Each row is a point. The window is the flat piece filled in between its corners: a triangle in 3 columns, a solid with four corners in 4, and so on. A path goes straight from each point to the next, and from the last back to the first. List the points from which the path goes on through the window.

Window (4 x 4):
-0.39 -0.04 -0.40 -0.51

0.46 0.09 0.30 0.11

0.88 -0.84 0.07 0.06

-0.22 0.02 0.23 -0.50
Path:
(1): 0.37 -0.75 0.11 0.05
(2): 1.10 -0.30 -0.14 -0.24
(3): 0.01 0.13 -0.31 -0.78
(4): -0.38 -0.27 -0.27 -0.19
(5): -0.44 -0.06 -0.19 -0.22
(6): 0.12 -0.03 -0.50 -0.86
(7): 0.62 -0.37 -0.09 -0.74
(8): -0.08 -0.50 0.07 -0.14
(9): -0.64 0.22 -0.28 -0.19
(10): -0.17 0.41 -0.19 -1.12
(11): -0.28 0.41 0.00 -0.56
(12): -0.44 0.16 0.08 -0.20
Through the window after points: 1, 3, 5

Window, 6 rows:
-0.97 0.15 0.08 -0.19 -0.44 -0.64

0.47 -0.51 -0.03 0.23 -0.36 0.44

-0.10 0.72 -0.63 0.12 -0.15 0.34

0.16 -0.67 -0.64 -0.10 0.04 0.11

0.04 -0.14 0.87 -0.30 -0.18 -0.56

0.14 0.93 0.27 0.96 0.35 0.39
Path:
(1): -0.62 0.07 0.36 -0.14 0.15 0.33
(2): -0.92 -0.59 0.25 -0.69 -0.13 0.13
(3): 0.08 -0.30 -0.32 -0.21 -0.68 -0.54
(4): 0.34 0.16 -0.03 0.47 -0.36 -0.57
(5): -0.05 -0.20 0.55 0.03 0.06 -0.02
(6): -0.41 0.35 -0.10 -0.10 0.24 0.59
(7): 0.24 0.42 -0.43 0.47 -0.13 0.06
(8): 0.29 0.22 0.44 0.17 -0.57 -0.68
Through the window after points: 6

Window:
0.05 0.76 -0.02 0.78 0.00 -0.04

0.25 -0.89 0.18 -0.27 0.68 -0.28

-0.17 -0.29 -0.20 1.16 0.11 0.24

0.09 0.85 -0.50 -0.60 0.91 -0.08

-0.24 -0.61 -0.17 0.07 -0.15 -0.12

-0.38 0.63 0.08 -0.68 0.66 0.17
Path:
(1): 0.60 -0.02 0.06 -0.18 0.01 0.39
(2): -0.20 0.13 0.02 0.13 0.49 -0.22
(3): -0.31 0.01 0.02 0.40 0.82 -0.55
(4): 0.34 -0.06 0.06 -0.25 0.25 0.68
(5): 0.39 -0.29 -0.09 0.77 -0.14 0.64
(6): -0.67 -0.05 -0.26 1.05 0.48 -0.31
(7): -0.21 0.50 0.00 0.44 0.26 -0.25
(8): 0.57 0.66 -0.07 0.27 -0.02 0.71
(9): 0.33 -0.39 -0.31 0.02 0.24 0.49
(10): -0.38 -0.23 0.10 -0.21 0.52 -0.25
(11): -0.07 -0.13 -0.04 -0.27 0.75 -0.35
(12): 0.47 -0.09 -0.15 -0.41 0.34 0.45
Through the window after points: 1, 5, 7, 11

Window (8 x 8):
0.50 -0.17 -0.30 0.24 -0.54 0.27 -0.70 0.01

0.16 0.62 -0.28 0.50 -0.61 0.07 1.32 0.56

-0.61 0.17 -0.23 0.57 0.71 0.02 -0.39 -0.14

-1.04 -0.07 -0.18 -0.76 0.27 -0.64 0.94 0.46

-0.07 0.02 0.89 -0.17 -0.91 -0.84 0.37 0.36

0.04 -0.33 -0.05 0.07 0.25 0.36 0.27 0.63

-1.49 0.24 0.06 -0.10 0.29 0.42 0.29 0.39

-0.05 0.50 -0.09 -0.40 0.30 0.09 -0.99 0.29
Path:
(1): -0.44 0.19 -0.16 0.11 -0.01 -0.37 -0.22 0.98
(2): 0.04 0.15 -0.19 0.22 -0.52 -0.42 0.28 0.89
(3): 0.30 0.44 0.45 -0.11 -0.15 0.30 0.60 -0.51
(4): 0.27 0.04 -0.01 -0.21 -0.35 0.25 0.18 -0.21
(5): 0.06 0.05 -0.23 0.32 -0.43 -0.05 -0.10 0.43
(6): -0.88 0.31 -0.37 0.14 0.32 -0.20 -0.18 0.78
(7): -0.69 0.29 0.61 -0.41 0.43 0.27 0.20 -0.36
(8): -0.16 0.13 0.29 0.04 -0.19 -0.11 0.02 -0.07
(9): -0.30 -0.09 -0.07 0.28 -0.39 -0.73 0.15 1.02
(10): -0.41 -0.08 -0.57 0.23 -0.17 -0.33 -0.40 0.89
(11): 0.37 0.23 0.22 -0.10 0.60 -0.04 0.11 -0.46
(12): -0.11 0.35 0.37 -0.20 -0.01 0.40 0.00 -0.32
(13): -0.13 -0.05 -0.11 0.69 -0.26 -0.21 -0.30 0.87
(14): -0.46 -0.15 -0.33 0.20 -0.33 -0.14 -0.34 1.06
(15): 0.07 0.02 -0.01 -0.19 0.03 0.28 0.17 -0.41
(16): -0.13 0.27 0.14 -0.12 0.00 0.01 0.16 -0.20
Through the window after points: 4, 8, 14, 16

Window:
-0.29 0.32 -0.21 0.71 0.65 0.32 0.42 -0.03

-0.76 0.31 0.30 0.38 0.02 0.45 0.72 0.49

0.00 0.26 0.32 -0.96 0.09 -0.44 -0.34 0.07

-0.34 -0.46 -0.13 -1.13 -0.27 0.04 -0.13 0.04

0.04 -0.33 -0.10 -0.58 -0.68 -0.92 -0.23 0.20

-0.24 -0.29 0.73 0.29 0.37 0.69 0.47 0.01

0.22 0.75 -0.31 0.86 -0.93 0.63 1.18 0.19

-0.64 0.02 0.34 0.19 -0.64 0.66 -0.10 -0.24
Path:
(1): -0.64 -0.12 0.29 0.03 -0.44 -0.05 0.81 -0.41
(2): -0.14 0.08 -0.23 0.06 0.02 0.47 -0.17 0.55
(3): 0.07 0.12 -0.01 -0.07 0.00 0.70 -0.06 0.84
(4): -0.41 0.07 0.07 -0.28 -0.31 0.32 0.52 -0.39
(5): -0.28 0.18 0.15 0.04 -0.27 0.25 0.60 -0.17
(6): 0.05 0.14 0.34 0.20 -0.20 0.55 -0.26 0.63
(7): 0.11 -0.07 0.04 0.55 0.50 0.64 -0.08 0.48
(8): -0.70 0.29 0.22 0.26 0.24 0.09 0.93 -0.53
(9): -0.72 0.10 0.47 -0.15 -0.29 -0.03 0.62 -0.35
(10): -0.12 -0.03 0.16 0.07 -0.23 0.52 0.29 0.48
(11): -0.05 -0.03 -0.14 0.15 -0.19 0.50 0.10 0.84
(12): -0.64 -0.07 0.16 -0.19 -0.23 0.17 0.44 -0.28
Through the window after points: 5, 7

Window (9 x 9):
0.19 -0.20 0.25 0.40 -0.20 0.47 0.14 0.39 -0.38

0.60 0.05 -0.05 -0.30 -0.28 0.74 0.19 -0.57 -0.77

0.75 0.99 0.15 0.26 0.57 0.83 -0.18 0.55 0.29

-0.52 0.87 0.42 0.14 0.10 -0.23 -0.66 -0.01 0.76

0.00 0.29 0.70 -0.47 0.05 -0.46 -1.09 0.06 0.64

-0.24 0.28 0.25 -0.40 0.28 -0.54 -0.12 0.28 0.74

-0.29 -0.18 0.08 -0.21 0.74 -0.22 -0.79 -0.22 0.29

0.85 -0.31 -0.13 0.28 -0.43 0.49 0.12 -0.58 -0.08

0.82 0.24 -0.34 0.19 -0.22 0.03 -0.16 -0.23 -0.65
Path:
(1): 0.59 0.37 1.32 0.13 -0.08 -0.02 0.30 -0.08 -0.02
(2): 0.30 0.07 -0.88 -0.10 -0.20 0.29 -0.54 -0.04 0.33
(3): 0.17 0.48 -0.43 -0.41 -0.07 0.37 -1.02 0.62 -0.07
(4): 0.27 0.20 0.45 0.13 0.31 -0.22 0.12 -0.21 0.32
(5): 0.22 0.05 0.54 0.35 0.36 -0.43 -0.04 -0.09 0.10
(6): -0.09 0.35 -0.40 -0.88 -0.12 0.78 -0.72 -0.09 0.12
(7): 0.35 0.08 -0.64 0.07 -0.67 0.54 -0.55 -0.26 0.49
(8): 0.42 -0.03 0.55 -0.03 0.18 -0.10 -0.20 -0.20 -0.05
(9): 0.37 0.34 0.72 0.30 0.41 -0.12 -0.12 0.07 0.25
(10): -0.09 0.04 -0.22 -0.37 0.24 0.01 -0.50 -0.04 0.34
(11): -0.08 0.35 0.19 -0.33 0.01 -0.03 -0.69 0.18 0.63
(12): 0.29 0.42 0.81 -0.01 0.22 -0.47 -0.67 -0.17 0.13
Through the window after points: 3, 5, 7, 9, 11

Window:
-0.50 -0.71 -0.01 -0.08 -0.09 -0.71 -0.05 0.35 -0.13 -0.07 -0.06

-0.36 0.74 -0.08 -0.88 -0.71 -0.12 0.34 -0.02 0.64 0.44 0.18

0.75 -0.15 0.46 0.76 0.05 -0.52 0.43 -0.81 -0.94 -0.17 -0.37

-0.05 0.11 -0.33 -0.39 0.37 -0.43 -0.42 0.46 -0.55 0.53 -0.51

-0.86 0.44 0.13 0.63 0.00 -0.17 -0.56 -0.25 -0.19 -0.77 -0.23

-0.04 0.30 0.04 0.61 -0.60 -0.50 0.45 0.83 -0.31 -0.10 0.04

-0.14 0.50 0.21 0.86 -1.02 -0.80 0.07 -0.11 0.86 0.02 -0.03

0.17 -0.71 -0.22 0.79 -0.70 -0.07 -0.49 -0.15 -0.25 -0.36 -0.38

-0.37 0.63 0.02 0.56 0.26 0.95 -0.05 -0.73 1.25 0.06 0.18

0.42 0.42 0.57 0.58 -0.08 0.13 0.19 -0.48 1.11 -1.06 0.02

-0.18 0.45 -0.59 -0.43 0.04 -0.88 0.01 0.23 -0.31 0.04 0.48
Path:
(1): -0.13 0.23 -0.18 0.37 -0.30 -0.17 0.50 -0.31 0.20 -0.45 -0.36
(2): -0.13 -0.06 -0.73 0.34 0.11 -0.56 0.47 0.06 -0.21 -0.31 -0.52
(3): -0.12 0.19 0.41 0.40 -0.20 0.01 -0.70 -0.05 0.18 0.03 0.33
(4): 0.02 0.11 0.25 0.45 -0.16 -0.22 -0.12 -0.08 -0.30 -0.09 0.08
(5): -0.11 0.31 -0.15 0.27 -0.14 -0.27 0.48 -0.12 0.03 -0.58 -0.51
(6): -0.20 0.18 -0.36 0.22 -0.37 -0.30 0.20 -0.04 -0.01 -0.24 -0.35
(7): -0.29 0.00 0.23 0.10 -0.13 -0.18 -0.67 -0.07 -0.02 0.34 0.34
(8): 0.00 0.05 0.61 0.31 -0.25 -0.33 -0.21 -0.20 0.08 -0.03 0.39
Through the window after points: none

Window (11 x 11):
-0.17 -0.87 0.02 -0.52 -0.10 0.14 -0.45 0.23 0.67 0.62 0.18

-1.33 -0.05 0.43 0.02 0.57 0.20 -0.48 -0.10 -0.37 0.29 -0.19

0.12 0.19 -0.31 0.10 -0.02 0.27 0.69 0.16 1.10 0.99 0.36

0.04 -0.04 -0.18 -0.13 0.46 0.01 -0.18 -0.23 -0.49 0.64 -0.27

-0.23 0.28 0.34 0.26 -0.52 0.21 -0.45 0.09 -0.74 -0.44 0.62

0.55 -0.37 -0.56 0.82 0.05 -0.50 -0.40 0.64 -0.09 0.05 0.18

-0.46 -0.03 -0.27 0.20 -0.08 -0.73 -1.15 -0.43 0.28 -0.23 -1.25

0.20 -0.23 1.46 0.08 0.18 1.05 -0.16 0.43 -0.36 0.21 -0.04

0.03 -1.13 0.68 0.18 0.20 0.03 -0.48 -0.40 -0.61 0.06 0.37

0.14 -0.54 0.29 -0.38 -0.23 0.32 0.31 -0.01 -0.50 -0.59 -0.42

-0.12 0.08 0.61 -0.20 -0.31 -0.54 0.01 0.71 0.45 0.31 -0.62
Path:
(1): 0.16 0.14 0.37 -0.30 0.52 -0.12 -0.10 0.19 0.35 -0.02 -0.17
(2): 0.56 -0.21 0.15 -0.09 0.48 0.13 -1.11 0.16 0.45 -0.75 -0.01
(3): -0.44 -0.06 -0.03 0.20 -0.14 -0.27 -0.10 0.21 -0.01 0.50 -0.43
(4): -0.31 -0.25 -0.29 0.16 -0.38 -0.26 -0.17 -0.14 -0.08 0.82 -0.66
(5): -0.02 0.10 0.26 -0.12 0.75 -0.24 -1.00 -0.20 -0.02 -0.64 -0.43
(6): 0.20 -0.32 0.29 -0.25 0.44 -0.23 -0.31 0.05 0.50 0.15 0.23
(7): -0.38 -0.49 0.43 0.10 -0.49 0.12 -0.27 0.23 -0.29 0.33 -0.40
(8): -0.22 -0.31 -0.01 0.36 -0.28 0.22 -0.06 -0.20 -0.27 0.54 -0.23
(9): 0.07 0.02 -0.01 -0.14 0.63 -0.19 -0.36 0.25 -0.01 0.22 -0.03
(10): 0.47 -0.17 0.24 0.00 0.29 -0.25 -0.04 0.29 0.38 -0.01 0.34
(11): -0.44 -0.36 -0.48 0.78 -0.28 0.23 -0.43 0.30 -0.37 0.67 -0.33
(12): -0.57 -0.67 0.37 0.59 -0.60 0.22 0.26 0.10 -0.50 0.28 -0.85
(13): 0.01 0.08 0.85 -0.22 0.51 0.47 -0.60 0.23 -0.05 0.12 0.23
(14): -0.09 -0.06 0.70 -0.28 0.55 0.30 -0.09 0.04 0.08 -0.32 0.28
(15): -0.08 -0.29 -0.10 0.43 -0.72 0.10 -0.38 0.05 -0.84 0.51 -0.18
(16): -0.28 -1.06 0.25 0.24 -0.49 0.45 -0.07 0.21 -0.14 0.74 -0.39
Through the window after points: 4, 6, 8, 10, 12, 14

Window (12 x 12):
-0.79 0.48 -0.03 0.09 -0.54 -0.30 0.23 -0.13 1.19 -0.15 0.21 0.91

-0.16 0.22 -0.14 0.30 0.19 -0.30 0.70 0.12 0.15 -0.29 -0.48 0.05

0.27 -0.70 0.06 -0.62 -0.43 0.29 0.38 0.50 0.03 0.61 -0.05 -0.07

-0.45 -0.14 -0.02 -0.31 -0.37 0.04 0.30 -0.24 0.94 -0.23 -0.03 -0.72

0.82 -0.23 -0.28 0.57 -0.23 0.24 -0.76 -0.62 -0.15 0.17 0.02 -0.01

0.09 -0.34 -0.12 0.41 0.06 -0.36 0.16 -0.10 0.49 0.00 0.99 -0.30

-0.18 0.28 0.39 0.18 -0.58 0.02 0.08 0.34 0.83 0.41 0.00 -0.04

-0.54 -0.43 0.27 -0.13 -0.09 0.18 0.74 -0.31 -0.10 0.76 0.47 -0.42

0.28 -0.48 0.89 0.34 0.11 0.55 -0.08 -0.22 -1.03 -0.08 0.39 0.44

-0.51 0.31 -0.38 0.90 -0.20 0.01 -0.80 0.52 -0.25 -0.30 0.75 0.46

0.58 -0.35 -0.06 0.22 -0.64 -0.52 -0.80 0.23 -0.80 0.17 0.23 -0.14

0.04 0.82 0.04 -0.05 -1.21 0.63 -0.09 0.23 -0.05 -0.06 0.61 0.15
Path:
(1): -0.19 -0.26 -0.21 1.33 -0.64 0.28 0.37 0.51 0.16 0.57 -0.60 0.58
(2): -0.11 -0.70 -0.21 0.99 -0.59 0.27 0.42 -0.21 0.09 0.41 0.72 -0.01
(3): 0.13 0.10 0.36 -0.19 0.12 -0.11 -0.14 0.01 0.03 -0.24 0.38 -0.06
(4): -0.19 0.03 0.27 -0.04 0.37 -0.21 -0.84 -0.28 0.40 0.44 -0.05 0.05
(5): 0.29 -0.47 -0.14 0.66 -0.75 0.28 0.75 0.02 -0.20 -0.28 0.44 0.00
(6): 0.08 -0.51 0.09 0.27 -0.73 0.21 0.36 -0.13 0.03 -0.08 -0.22 0.01
(7): -0.11 0.30 0.12 -0.09 0.10 -0.29 0.05 0.11 0.39 0.20 0.48 0.05
(8): -0.04 -0.03 0.16 -0.62 0.25 -0.30 -0.13 -0.41 0.17 -0.27 0.68 -0.42
Through the window after points: 2

Window:
0.15 -0.76 0.95 0.79 -0.16 0.48 -0.60 -0.16 0.45 0.04 0.47 0.52

-0.25 1.27 -0.46 -0.35 -0.53 -0.06 -0.36 0.55 -0.25 0.02 -0.82 0.29

-0.71 0.52 0.00 -0.46 0.22 0.22 -0.44 0.86 -0.40 -0.96 -0.25 0.15

1.23 0.09 -0.17 -0.27 0.11 -0.76 -0.66 -0.24 0.56 0.03 -0.11 -0.35

0.35 0.19 -0.16 0.54 -0.28 0.01 -0.03 0.61 0.16 1.51 0.07 -0.66

-1.08 0.08 0.41 -0.73 -0.57 0.02 0.11 -0.21 -0.50 0.25 -0.09 0.48

0.47 -0.02 -0.90 -0.16 -0.04 0.06 0.14 0.52 0.04 0.00 -0.97 0.17

-0.22 0.06 -0.28 0.50 -0.02 -0.36 0.25 0.67 0.92 -0.38 0.86 0.50

0.25 0.39 -0.14 -0.28 0.68 -0.77 -0.17 -0.67 0.11 0.42 -0.72 -0.39

0.26 0.31 0.27 0.21 -0.12 -0.41 0.66 -0.08 -0.16 -0.75 -0.11 0.30

-0.37 0.18 0.43 -0.42 0.04 -0.31 -0.99 1.00 -0.03 0.48 0.00 0.74

-0.70 -0.12 0.07 0.55 0.17 -0.80 -0.42 -0.35 -0.73 0.14 0.06 -0.51
Path:
(1): 0.07 0.15 -0.09 0.31 0.07 -0.02 -0.35 -0.23 -0.54 0.42 0.41 0.03
(2): 0.13 0.42 -0.01 -0.32 -0.03 0.11 -0.26 0.14 -0.16 0.21 -0.08 0.57
(3): -0.43 -0.17 0.25 0.41 -0.38 -0.55 -0.25 0.73 0.70 -0.14 -0.47 -0.29
(4): -0.34 0.13 0.48 0.03 -0.06 -0.41 0.12 0.10 0.92 -0.17 -0.49 -0.39
(5): 0.12 0.15 -0.19 0.19 -0.14 -0.16 0.13 0.17 -0.54 -0.12 0.38 0.59
(6): 0.13 0.13 -0.20 -0.12 0.04 -0.27 -0.26 -0.09 -0.05 0.26 0.27 0.18
(7): -0.28 0.07 0.62 -0.24 -0.61 -0.19 0.21 0.31 0.10 -0.22 -0.96 -0.10
(8): 0.03 -0.16 0.42 0.12 -0.26 -0.14 -0.32 0.07 0.33 0.11 -0.17 0.04
(9): 0.28 0.09 -0.08 0.34 0.58 -0.03 -0.33 -0.19 -0.01 0.16 0.35 0.27
(10): 0.18 0.33 -0.41 0.26 0.00 -0.05 0.18 -0.07 -0.49 -0.02 0.22 1.14
(11): -0.43 -0.08 0.49 -0.47 -0.18 -0.41 -0.12 0.21 0.56 -0.03 -0.58 -0.83
(12): -0.16 0.11 0.02 0.15 0.06 -0.57 0.04 -0.07 0.15 -0.20 -0.46 -0.33
Through the window after points: 4, 6, 8, 10
